Every row gives one point. Any point is a mix of the corners, with weights that add up to 1. It lies inside the corners' shape when no weight is negative. Is each point inside? If not, which corners have a negative weight?

Corners:
(1): [ 12 -41]
(2): [-17 -27]
(3): [-42  60]
Points:
[-23  28] -> outside (2)
[-31   8] -> outside (1)
[ 11 -48] -> outside (3)
[-36  29] -> outside (1)
[-8  4] -> outside (2)
[-5 -3] -> outside (2)
[-18 -18] -> inside
[-28   0] -> outside (1)

Corners:
(1): [ 60   6 -18  -3]
(2): [-3 -7 -8  0]
(3): [-31  16  -7 -11]
(4): [-28   9  41  -2]
(5): [-22   7   3  10]
Points:
[-31   8   8  -8] -> outside (1, 5)
[-5  9  4  1] -> outside (2)
[-6 11 12 -1] -> outside (2)
[-22   8  29  -2] -> inside
[-34   5 -11   1] -> outside (1, 4)
[10  6 -5  3] -> inside
[15  5  5  1] -> outside (3)

Corners:
(1): [ 12  27 -34 -44  14 -20  -9   4]
(2): [ 25 -14 -42   7 -10  38   0  19]
(3): [-10  58  32 -29  24 -14 -16 -22]
(4): [ 21 -60  33  16 -53  -3  -4  -9]
(5): [ -3  24  53 -39  19 -19  42 -12]
(6): [-44   5  22  -3 -25  10  45  33]
(7): [-14 -14 -49   2 -35   0  28 -33]
(8): [-28  -5  -1  37  45  -1 -17 -16]
(9): [-52  -9  24 -12  24  21  17  -1]
Points:
[-9  6 11 -3  4 -6 11 -6] -> outside (9)
[-15  11   7  -3  -4 -13  -2  -4] -> outside (2, 5, 9)
[  1  17  23 -15  19  -3  -6  -9] -> outside (6, 7)
[  1  10  21 -10   0  -6   1   0] -> outside (7, 9)

Corners:
(1): [ -9   9  -6 -53  -2 -23  17 -60  27 -20  47]
(2): [ 19 -27  23 -14  14  -2  -6  -9  13 -24  -3]
(3): [  1  -9  15   0  14  23   5 -11 -12  -8  -9]
(4): [ -2   2   9   2 -11   8  34  20  13   7  -6]
(5): [ 35  37  -7   5 -14   8  19  -9 -14  -2 -23]
(6): [-15  -4  25  11   8  -8   5   5  24   9 -14]
(7): [  4 -34 -10   5  -4   5 -32   7  -5 -25 -40]
(8): [-29   7  30   6 -11  -3  11 -15  22 -15  14]
(9): [ 56  42 -57   4  35   6  -4  42 -20  25 -29]
(10): [ 24  15 -32 -11  -1   0 -10 -15  30   6   2]
(11): [-34 -29 -33  33 -53 -34 -20 -26 -17  -5  37]
(12): [  7 -31 -12   2 -49 -12 -27  17 -16  22   4]
Points:
[  7  -3  -3  11   0   1  -2  15  -5   5 -17] -> outside (1, 10)
[ -5   7   5  14   3   3  10   8  14   5 -15] -> outside (1, 2, 12)
[  8  -6  -9  -1   0   4  -9  -5   4  -6 -11] -> inside
[ 15   9 -17  -5   3  -1  -1  -3   5   3  -2] -> inside
[  5   3  -5   6 -14  -2   2  -7  -4  -2  -2] -> inside

Corners:
(1): [  1  27 -14  11   7   9 -22   3   0 -13 -11  19 -15 -13]
(2): [ -5  -8  -5  -1   4  15  -4  -2  -4 -14 -15  25  13 -17]
(3): [-27 -16  29  18  -6  -6  21   7  13   7   3 -15  -5  -6]
(4): [  6   1  -2 -23  -5  28 -20   1 -23  -3 -14 -17 -25   8]
(5): [-31  12 -16 -18  -6  10  -8   0 -10  -1 -11   9  -1  13]
(6): [ -4  -6 -11  -8  -1  20 -13   5  -6 -19  -6  20 -35   7]
(7): [ -9  27  -1 -19 -22  23   2 -11  12  -9  12  20  10   1]
(8): [  0   9 -12  -9 -11   9   8  -5 -21 -17  -4  -1 -14  -1]
(9): [  3  11 -21   2  -2  16  -5  -6  20 -12 -17   5   9  13]
(10): [ -9  12  -6  10  24  29 -14  -8  -5  -8   4   6  -6   9]
(11): [ -3   0 -21 -13   2  25   8  15  -7 -13   7   4   9  -9]
(12): [-13 -29  32  29 -24  -9  25  15 -12  60  25 -27 -31  29]
(13): [  7  -6  30  -7  -5 -28  28  -2  14  38  24 -12  -4   8]
(14): [  5  -8  18  19  11 -25 -12  37   3   0  37  -1  24   7]
(15): [  4  20   3 -11   8  13   5  16  -3  -8  -8  11  -9   9]
Points:
[-4  4  0 -5 -5 13 -3  3 -2 -4  2  6 -6  3] -> inside
[ -3   2  -4  -7   4  13   0   7  -1 -11   1   8   6  -1] -> outside (1, 12)
[-6  7 -5 -3  3 12 -4  3  0 -9  0  7  1  2] -> outside (12)
[ -4  -5  14   7   1  -4   4   7  -5  15   8  -4 -13   7] -> outside (7, 9, 11)
[-6  2  0 -3  0  9 -1  1 -3 -1 -1  4 -3  1] -> inside
[-10   5  -3  -7   4   7  -3   9 -10  -6   3   0  -6   3] -> outside (2, 7, 9, 12)
[-5  5 -4  0 -1  9  2  5  3 -5  2  7  1  2] -> outside (4)
[ -2   2   0  -8  -1  13  -6   2  -7   0  -2  -2 -13   6] -> inside
[-6  5  2  1 -4  5  6  5  0  1  5 -5 -3  4] -> outside (2, 6)

Corners:
(1): [  4  -6   4  -6  -5   1   7  11  -4   1 -12   9   4  -7   4   1  -6   8
  -9   6]
(2): [ -4  21   5   5  -1  -2   0   9  11  -3   2   2 -14  -2   6   4   1 -12
  20   7]
(3): [23 14  5  4  0  2  5  5 -3 -4  3  5  0 -4  0 -3  4  8 -7  9]
(4): [ -3  -8  -4  -6   1   0  -2   3   3   1  10  -5   1 -13  -3  -5  -2  -9
  -2   5]
(5): [  5 -12   4  -7  19   7   6  -7 -14  -9  -3  -1   3 -18   0   0  -3  -3
  21  -3]
(6): [-10  -6   6   5  -5  -9   0  11  12   2 -13   5 -11   5  -1   1  23   6
   9   5]
(7): [-1 -7  1 17 10  0 -9  8  9 -7  5  3 -3 -3  2  3  1 -9 28  8]
(8): [  5  -9 -12   3  -5  -2  11  13  14   4  -8  -7   4  -7 -14   0  -4   5
  -6   5]
(9): [ -1  -3 -15   4  20   6  10   2  -5  -6   3 -13   0   5   5  -7   2   5
   3   8]
(10): [-10  -2   2   5  -5   6   1  -7   2  -6 -14   5 -17   5   3  -8  -9 -13
  -1  13]
(11): [ 6 -1  2  5  1  2  9 14  8 14 -8  5 -4  5 -1 -3 -3  1  0 -2]
(12): [  3  -6   0  -6  11  -3  -1  11   8 -11  -4   4  -4   2  -8 -17  -1  -1
  -7   4]
(13): [ -8  -6  -6   1 -11   4   8   0  12   9   0 -15  -5 -48   0  -1   2   1
  14   5]
(14): [  2 -13 -11   4 -10  -2 -23   6   6  15 -11  10   9  -9 -10   4   2   1
   4   1]
(15): [-12  17   8   8  -8   0   5  15   4  -1  -3   5  12   3   1 -11  27   3
   0  -3]
(16): [  0 -18  -9   5  -4  -1  -1   0 -60   0   9   7  -4  -7  -1 -13 -18   5
  -4   4]
(17): [  5   3 -44  12 -12   3   2  16   3  -5   8   7  -1  -4   2   0  -5  -2
   4 -10]
(18): [ -8 -14   2  12  -4  -2  -9  12   1  -6  -9  -2   1   1   0  -2   1   7
  -2  -3]
(19): [ -5 -12   0   2   7 -18   8   5  10  -6  -9   7  -4  -2   0  -1   2   7
  -8   6]
(20): [ -8   7  -7   9 -15   9   0   6   8  -4   7  12   5   3  -2   2  -3  13
  -2   2]
(21): [-6 -8 10  6 14  6 12 13  6 -6 -6  1 -1 -9 -4  1  6  2 -8 -9]
Points:
[-2 -2  6  6 -1 -1  2  6  4  0 -3  2 -1 -7 -2 -1  5  2  3  3] -> outside (1, 9, 12, 17)
[-2  1  1  3 -6 -1  0 11  9  3 -4  5  1 -8  0  3  8  4  3 -2] -> outside (7, 8, 9, 10, 12, 16)
[-4 -2 -1  5  2  3  4  3 -5 -5  1 -1 -3 -9  4 -3  2  0  7  4] -> outside (8, 11, 12, 14)
[-4 -3 -2  5 -2  0  0  7  1 -2 -2  4 -3 -3  0 -3  1  1  0  3] -> outside (5, 8)
[-2 -7 -6  2  3  0  1  6  0 -1  0 -1  1 -8 -1 -2  1  1  9  2] -> outside (3, 10, 21)
